Every row gives one point. Each copy is the shape, with its points in the same order, turned, moved and blurred by noise. Some copies are also mirrored. Which?
In the rows, 128 means zero.

Shape (8 x 2):
[[174 126]
 [117 122]
 [ 80  78]
 [161  48]
 [115 137]
 [ 99 133]
 [ 85 151]
 [130  83]]
Copy 1, 8 rows:
[[173 160]
 [126 126]
 [ 72 138]
 [114 211]
 [135 113]
 [118 103]
 [118  83]
 [112 163]]
Copy 1 is: mirrored
Copy 2 (8 x 2):
[[147  87]
 [106 129]
 [ 41 130]
 [ 74  52]
 [122 139]
 [109 154]
 [118 174]
 [ 87  92]]
Copy 2 is: only turned

Shape (7 x 3):
[[152  92 158]
 [192 172 117]
 [118 146  64]
 [162  90 171]
 [105 101 162]
 [126  99  93]
 [175 138 188]]
Copy 1:
[[145  92 162]
 [197 157 111]
 [120 200 142]
 [156  77 159]
 [101  93 144]
 [120 155 174]
 [175  80 110]]
Copy 1 is: mirrored
Copy 2:
[[101 174 147]
 [179 131 167]
 [172 110  79]
 [ 94 178 155]
 [ 72 138 129]
 [131 152  92]
 [115 149 196]]
Copy 2 is: mirrored
Copy 3, 7 rows:
[[129 131 149]
 [180  71  90]
 [ 98  93  47]
 [142 131 163]
 [119 169 125]
 [ 85 102 102]
 [191 130 144]]
Copy 3 is: only turned

Shape, 12 rows:
[[ 44  92 181 107  48  92]
 [112 106 124  96 170 144]
 [ 87 160  71 133 168 162]
 [176 127 149 169 129  48]
 [ 84 204 117 153 144 152]
 [ 85 142 117 128 148 153]
 [136 113 153  92 135 181]
 [169 133 113  88 148  79]
 [115 126 135 176 166 141]
 [130 121  88 111 128 186]
 [137 101 105 172 104 140]
 [ 85 184 106 116 102  83]]
Copy 1 (12 x 6):
[[106 111 188  70  48 107]
 [141 154 107  99 166 116]
 [108 170  59 124 148 179]
 [152  94 165 214 133 112]
 [ 97 163 109 138 137 223]
 [110 149 102 100 149 163]
 [181 122 112  78 156 145]
 [186 169 122 173 141 101]
 [113 109 103 133 166 158]
 [160 144  59  90 130 152]
 [134  73  85 134 110 138]
 [120 178 135 150  77 167]]
Copy 1 is: only turned
Copy 2, 12 rows:
[[ 85 149 149  64 116 243]
 [ 78 139 147  92 164  96]
 [115 127  91 126 199 101]
 [128 177 110  99  35 119]
 [129 169  97 165 188 142]
 [106 137 126 119 178 128]
 [125 146 192  85 171 111]
 [114 189 113  50 107  78]
 [113 121 130 157 128 111]
 [148 122 142  83 191  98]
 [161 101 133 104 115 132]
 [116 188  67  93 152 175]]
Copy 2 is: only turned

Shape:
[[109 130  78 115  59 113 109 133]
 [ 55 110 116  76  98 184 108 125]
 [135 148 129 145 210 122 143  66]
 [117 160 140  98 166 110 191  90]
 [ 89 110 140 116  89 134 184 151]
 [113 187 120 114 137 159 123 144]
 [ 90 142 177 145 156 149 158  89]
 [194 146  93 177 143 149  83 140]
 [183 132 117 114 111 130 124 145]
 [156 104 161  59 194 144 150  64]
 [118  76 155 142 199  88 156 180]
 [ 77 173 181  96 144  90 165  92]
 [154 132  75 104  66  84  82 141]
 [ 89 120 194 127 106 106 144  86]]
Copy 1:
[[105 162 115 170 142 161 132 163]
 [124 161  82 111 102 163 211 159]
 [158 146 177  79 115 143 128  34]
 [161 188 174  99 119  90 153  80]
 [156 145 115 139 148  90 178 155]
 [151 190  84 100 126 142 123 102]
 [159 134 117 108 112 101 175  57]
 [168 118 106 117 135 191  52 101]
 [166 141 123 125 115 138  79 147]
 [180 150 193  60  43 121 147 100]
 [141  87 156  41 170  82 127 123]
 [113 185 138 113 104  60 164  73]
 [ 94 156 128 162 126 168  74 179]
 [118 119 128 145  91  79 171  92]]
Copy 1 is: mirrored
Copy 2 (14 x 8):
[[103  82 126 127  64 160 105 119]
 [104  59 213  92 122 139 124 101]
 [ 86 212 141 108 175 105 152 127]
 [113 169 136  88 143  54 121 118]
 [163  82 136 116 129  95 126 100]
 [118 136 164  79  94 115 165 151]
 [138 172 160  81 170 116 146  93]
 [116 168 137 163 113 175 190 175]
 [133 129 144 167 109 128 134 171]
 [ 89 169 202 146 187  69 104 145]
 [124 110  89 113 225 107 156 166]
 [139 158 138  45 150  78  85 114]
 [101 110 122 147  60 162  93 170]
 [163 138 149  89 168 131  79  95]]
Copy 2 is: mirrored
Copy 3:
[[117 127  78 188 103 165 128 159]
 [ 61 134 112 125 122 220 111 129]
 [146 101 128  56 134  82 139  98]
 [118  60 139  92 154 100  96 140]
 [ 69  73 156 172 117 151 121 146]
 [120 146 130 145 173 139 110 112]
 [ 82  85 146 101 129 111 112  75]
 [179 188 142 154 103 104 161 103]
 [149 150 153 159 100 117 109 156]
 [126 109 167  29 100 121  78 145]
 [ 59 121 183 105 118  66 182 169]
 [ 68  69 106 105 153  88  72 123]
 [143 159  74 188  87 134 119 186]
 [ 58  79 115 127  84 103  88 103]]
Copy 3 is: mirrored

Shape (15 x 9):
[[155  85 179 172 132 156  97  81  58]
 [ 93 161  66 137 138  68 100  95 126]
 [ 82 113  42  99 157 125  79 132 102]
 [128 166 130  95 129 159 189 169 137]
 [110 157  51 149 176 128 120 128 136]
 [ 92 149 151 126  85 129 173 144 209]
 [128 166 196 141 115 143  80 100 105]
 [ 84 149 175 108 135 109 157 148 139]
 [166 119 179 163  95 119 120 157  66]
 [ 72 160  95 102 115 126 188 150 147]
 [112 145  33 107 175  93  92 127 151]
 [175  76 171 134 133 116 109 126 107]
 [153 120 186 148 162 122 107 128  89]
 [110 139  67 113 166  94 126  77 107]
 [180 125 165  99 102 136 129 126 106]]
Copy 1 (15 x 9):
[[202 161 142 121 201 182  98  80 112]
 [ 85 194 157 139 116 106 167 137 129]
 [ 61 177 160  88 171 113 136 153 171]
 [157  85 129 105  85 135 123 150 196]
 [100 183 175  83 104 149 163 145 169]
 [166  53 156 137 100  96 206 136 160]
 [200 135 187 166 149 140 103 135 122]
 [127  68 150 153 114 134 129 117 145]
 [195 124  99 157 181 187 114 149 132]
 [111  83 132  94  83  97 155 148 157]
 [ 69 198 171 115 124 117 175 144 199]
 [179 133 117 154 189 169 129  89 176]
 [168 138 149 161 163 191  98  99 155]
 [ 95 199 149 113 120 105 130 106 154]
 [207 132 108 151 157 131 116 128 177]]
Copy 1 is: mirrored
Copy 2 (15 x 9):
[[101 109 142  97 154 128  43 198 105]
 [129 135  82 102 133  71 206 186 131]
 [140 155  97  39 143 144 195 190 163]
 [ 90 117 112 154  72 173 149 105 182]
 [101 153  58  86  91 111 178 181 170]
 [ 75 102 119 124  65 110 167  55 129]
 [ 97  89  93 125 166 132  97 137 107]
 [ 75 102 144 140 128 114 159 103 169]
 [106 153 152 158 142 139  75 155 105]
 [ 81 115 127 118  76 140 213 121 155]
 [163 149  52  73 111  93 200 183 190]
 [146 129 158 103 136 109  65 151 142]
 [108 114 131 128 156 119  74 159 158]
 [142 102 110  87 127 103 189 208 158]
 [151  99 146 138 116 155  89 129 133]]
Copy 2 is: only turned
Copy 3, 15 rows:
[[161  75 200 240 122 151 150 110 122]
 [108 179 151 160  51  98  89  90 129]
 [118 186 192 149 124  87  60  93 101]
 [133 152 140  99 111 137 140 204 129]
 [135 163 169 119  91  97  57 111 156]
 [ 78 150  89  99 103 176 155 147 136]
 [ 95  85 194 196  87 136 180 121 145]
 [108 163 147 124  99 126 187 128 141]
 [138  74 137 212 113  94 182 144  98]
 [115 184 134  89  85 143 149 163 104]
 [105 195 153 149  93  86  48 114 160]
 [139 112 128 220 146 120 148 131 127]
 [158 107 168 202 121 112 165 128 157]
 [145 201 169 185  74 133  81 114 141]
 [121 121 137 199 124 135 150 190 123]]
Copy 3 is: mirrored
Copy 4, 15 rows:
[[141 115 146 111 110  42 158  72 186]
 [114 202 102 167 137 131 119 120  85]
 [175 161  64 194 132 161 122 112 126]
 [ 86  54 147 143 131 187 156 136 122]
 [ 98 156  72 164 133 156 135 157 138]
 [ 92  81 177 105 125 177  66 153  94]
 [128 151 205 123 100 109 151 105 163]
 [ 98  88 198 171 136 144 112 129 115]
 [147  91 176 107 149  70 186 124 129]
 [ 89  86 123 167 115 184 110 141  70]
 [127 184  69 175 170 182 119 131 117]
 [152  99 159 105 179  91 139  87 161]
 [133 115 176 145 155  85 162 112 177]
 [ 93 168  83 179 144 136 128  82 114]
 [136  92 174  94 145 139 171  77 138]]
Copy 4 is: only turned

Shape (18 x 12):
[[137 142  70  82 173 103 169 118  82 168 106 155]
 [144 154 141 151  96 134 118 157  53 109  85 166]
 [140 147 123 122 138 181 105 117 115 139 191 193]
 [136 155 151  93 117 161  90 186 169 122 158 143]
 [100 115 130  58  71 129 114 153 162 184 108 112]
 [122 161 107 106 141 175 106 130 121 152 120 109]
 [100 153 101 106 147 139 122 136 162 191  90 193]
 [121 137 147 204  94 192 159 141 151 215  77  92]
 [127  87 103 144  46 121 148 125 143 116  98 134]
 [ 89 132 107 112 121 102  89 120 199 197 134 112]
 [ 41  94 138 135 129 145 163 129 116 130 183 238]
 [147 163 112 131  81 138  90 126 162  73 114 105]
 [187  93  68 183 154 169 144 174 128 174  84  87]
 [119 120  97 148 128 161 128 149 120  29 150 135]
 [113  33 142 162 145 137 127  83 146 159 153 106]
 [182 131  91  63 126 134 142 101 114 166 134 144]
 [126 149 167  84 104  78 133 189 151 136 147 133]
 [109 147 111 146 106 148  81 104  80 127 192 117]]
Copy 1, 18 rows:
[[142 195 114  71 146 140 100 126  74 130 116 169]
 [148 203 120 168 138 113 113 148 185 114 100 165]
 [101 127 125 183  72 167  91 138 100 104 133 167]
 [154  76 125 165 130 131 109 191 133 126 135 131]
 [236 100 131 128 128 117 128 120  99 175 120 122]
 [145 146  99 150 147 177 103 143 119 163 139 128]
 [160 129 142  95 118 144 108 126 116 191 136 202]
 [139 151 121 209 161 147 203 105 137 241 144 139]
 [158 140 105 129 108 110 180 100 167 132 105 122]
 [177  74 166 112 133 153 136 113  85 171 167 111]
 [106 132 180 138   7  89 105 134  94 140  87 161]
 [139 104  95 125 136 164 128 155 188 123 121  87]
 [101 175  50 144 190 121 185 112 120 159 202 159]
 [ 87 150  74 135  84 124 107 175 166  90 121  96]
 [ 87 100 127 158 128  91 141  42  86 146 133  82]
 [165 141  89 106 146 168 117 107  88 107  99 166]
 [189  96 180 139 151  95 143 189 114 104 104 120]
 [136 144 134 191  89 175  93 122 116 101 151  85]]
Copy 1 is: only turned
Copy 2:
[[100 175 156 183 137 101 159 109 187  91  90 160]
 [121 103 117 120 139  96 123 214 148 134  79 144]
 [145 189  89 135 116  98 131 185 175 131 182 177]
 [176 167  92  79 111  64 119 168 131  74 160 124]
 [136 147 138  86 165  46  75  91 120  77 144 146]
 [118 173 104 102 111 115 102 132 150  81 114 166]
 [ 99 134 121 125 146  84 118 126 213  58 167 137]
 [ 81 133 135  55 104 144  38 119 180 139 132  82]
 [ 91 113 117  80 175  79 136 113 112 164 132 132]
 [104 143 117 122 137 100  86  74 112  60 196 127]
 [148 178 144 123 233 132 151 190 189 142 215 153]
 [114 110  76  64  92  97 152 140  92 112 133 160]
 [ 63 192  76 105 105 110 108 107 161 138  68  57]
 [128 169  70  63 149 130 201 180 118 136 122 153]
 [134 171  77 134 177 161  94  76 127 168 161 114]
 [126 175 128 157 109  52 131  97 159 128 114 178]
 [182 134 164 116 139  68 137 145  98  77 143 106]
 [115 179  96 132 123 142 104 183  90 132 150 190]]
Copy 2 is: only turned

Shape (18 x 12):
[[170 134 177 151 114  51  89 147  71 179  94 134]
 [142 111 141 108  86  66  88 137 109 115 105 144]
 [102  44 151 139 137 124 135  92 117 131 108 123]
 [156 159 192 125  56  37 132 210 130 130 129 160]
 [159 168 174  85 132  51 156 129 112 126 165 182]
 [ 83  77 122 125 140 221 147  99 115 197 152  94]
 [104  92 119 172 136 164 172 120 109 130 122 123]
 [147 153 126 127  81  59  97 146 130 167 107 202]
 [106  77  93 147 132 140 143  80 158 170 126  49]
 [153  54 115 127 128 167 121 127 101 135 118  93]
 [138 212 131 120 152 154 115 131 137 117  67 125]
 [214 143 188 136  59  74 101 128 138 144 109 173]
 [137 167 160 143 178 171 146 107 175 128  98 146]
 [139 110 113 144 139 159 189  84 107 145 120  87]
 [129 182 134 125 109 147 177  99 122 141  66 161]
 [176 115 166  91  51  54  95 139  86 127 138 147]
 [167 182 100 167 141 133 127 131 131 125 125 168]
 [106 148 154 167 103 140 112  85 108 119 141 118]]
Copy 1 (18 x 12):
[[ 75  74 113  71 119 121 100 151 173  59 170 101]
 [ 77 136 161 105 140 100  68 147 150 116 155 103]
 [118 144 130 109 106 156 112 149 117 181 201 148]
 [ 77 120 105 106 192  28  59 137 169  64 152 142]
 [ 87 101 115  72 178 103  83  95 108  81  89 154]
 [177 123 113 146  78 145 185 119 158 223 161 160]
 [154 171 103 122  81 137 137 163 134 158 151 164]
 [ 92 125 163 115 147 115  63 117 200  65 129 149]
 [134 143 152 175  67 138 177 120 104 156 206 154]
 [129 121 142 131  93 123 151 192 129 185 163 122]
 [119 176 100 157 162 154 172 132 166  86 101  95]
 [ 94 112 179  65 194  93 112 157 170  57 164 137]
 [149 170  94 136 185 181 160 133 130 108 130 148]
 [123 153 119 116  85 130 182 152 106 142 139 169]
 [ 87 186 108 103 137 149 159 130 173 105  98 170]
 [ 64 103 177  64 154  58  78 142 155 111 143 107]
 [155 151 136 134 134 139 122 151 146  62  81 138]
 [166 174 132  82 107 120 140 109 135 116 159 110]]
Copy 1 is: mirrored
Copy 2 (18 x 12):
[[152 144  72  96 151  57 124  71 219 107 181 131]
 [118 101  76 127 136  45 124  85 155  93 149  97]
 [ 62 107 142  82 127  87 135 112 118 116 182 153]
 [190 126  77 169  94  58 175  36 180  85 143  92]
 [126 150  65 166  73  60 172 109 190 164 133 106]
 [ 98 138 182 115 143 153  61 126  81 168 170 181]
 [ 75 100 150 137 132 130 127 105 134 123 156 197]
 [142 114  88 144 123  94 122  98 214  91 130  64]
 [ 57 125 153  74 156 127  84  61  98 148 112 165]
 [104  75 106  94 156 103  95 102  98 143 171 178]
 [135 150  75 147 135  86  99 148 160  86  62 192]
 [187  79  98 103  95  39 136  83 214 117 120 101]
 [127 139 125 110 106 119 144 165 151 120  71 192]
 [ 67 112 125 119 115 115  92  90 136 161 130 214]
 [106 128 114 155  73 100  83 132 186  89 101 181]
 [152  94  74 139 117  16 119  63 168 130 169  83]
 [126  98  93 157 149 121 136 128 200 132  85 161]
 [102 123 167 148 158  55 119 107 161 133 117 164]]
Copy 2 is: mirrored

Shape, 17 rows:
[[149 115 115  92 157 175 121 133 141 149  87 146]
 [146 171 120 122 136 122 147  97 120 153 105 149]
 [103 173 124  95 146 127 128  99 138 154  92  94]
 [112 147 142 102  63 123 103 102  93 123 105 164]
 [ 82 137 107  98 146 149  79 169 142 148 194 128]
 [111 125 187 117 131 123  64 109 137 127 188 125]
 [ 74 115 152 108 107  98 142 132 150 114 117 138]
 [102 140 113 125  97 174 115 115 150 151 111 157]
 [ 77 123 138 134 134 174 130 163 140 144 100 119]
 [249 131 114 119 139 159 144 100 117 144  93  50]
 [ 99 146 144 105 146 158 107 124 146  86 145 103]
 [ 86 146 128 131 145  87 147 187 103  95 124 153]
 [107 126 115  95 115 130 100 122 138 150 138 159]
 [170 189 152 115 106  51 105 126 144 130  90 155]
 [153 126 119 113 137 176 156 146 138 151 129 144]
 [ 95 151 142  96 149 142 120 142 118 155 125 132]
 [ 80 117 110 149 131 136 115 104 116 137  92 161]]
Copy 1:
[[123 106 136 116 135 171 193  90 148 126 116 129]
 [143 113 157 154 129 146 144 134 132 158 118 164]
 [117 155 124 150  93 139 142  98 144 162 104 165]
 [129  81 135 144 144 138  82  90  87 139  86 140]
 [151 155  88 157 107 184 152  76  80  61 148 154]
 [ 90 145 123 197 131 199  88  92 103  76 136 132]
 [115 140  98 145 146 113 101  96 110 133 152 109]
 [146  72 101 146 102 155 141  93 125 129 123 129]
 [131 130  69 141 113 144 165 112 127 118 107  96]
 [ 58 119 213  85  77 180 181 176 147 128  95 155]
 [ 84 137 113 175 107 128 148  90 119  80 122 140]
 [147 160  93 144 185  98 140 137  90 101 127 142]
 [145 111 121 139 129 167 123  76 108 114 139 145]
 [ 92 114 132 137 184 157  95 142 113 170 132 212]
 [130 102 141 134 120 166 193 128 109 122 139 117]
 [136 152 111 160 128 160 156  94 106 131 110 135]
 [171 107 109 145 135 132 115 103 159 115 105 120]]
Copy 1 is: only turned
Copy 2 (17 x 12):
[[132 118  99 111 104 120 103 116 164 127  74 111]
 [133 158 126 148 125 140 158  94 134 104  93 121]
 [103 167 157 120 101 127 152  96 170 114 111 112]
 [139 172 136 116 159 132  76 119 125  63 136 130]
 [131 172 115 141  94  77  93 128 157 185 189 114]
 [140 176 112 143 112 110 103 172 188 121 186 167]
 [ 80 156 153 127 140  88 112 165 116 103 136 133]
 [137 140 148 144 141  90  81 102 158 117 107 108]
 [136 129 159 103 104  66 110 147 148 136 119  94]
 [149  82  75  70 146 166 204  65 191 120 108 131]
 [104 138 131 127 107 120 117 153 187 117 172  88]
 [112 156 132 125 104  96 139 160  65 116 149 102]
 [114 164 118 137 133 106  89 110 144 136 126 134]
 [ 99 195  85 127 127  98 171  98 121  40 121 153]
 [158 119  93 128 139 106 128 122 152 152  93  94]
 [134 180 138 107  95 110 113 139 148 135 125 104]
 [134 125 178 151 101 105 106 116 115 101 109 142]]
Copy 2 is: mirrored
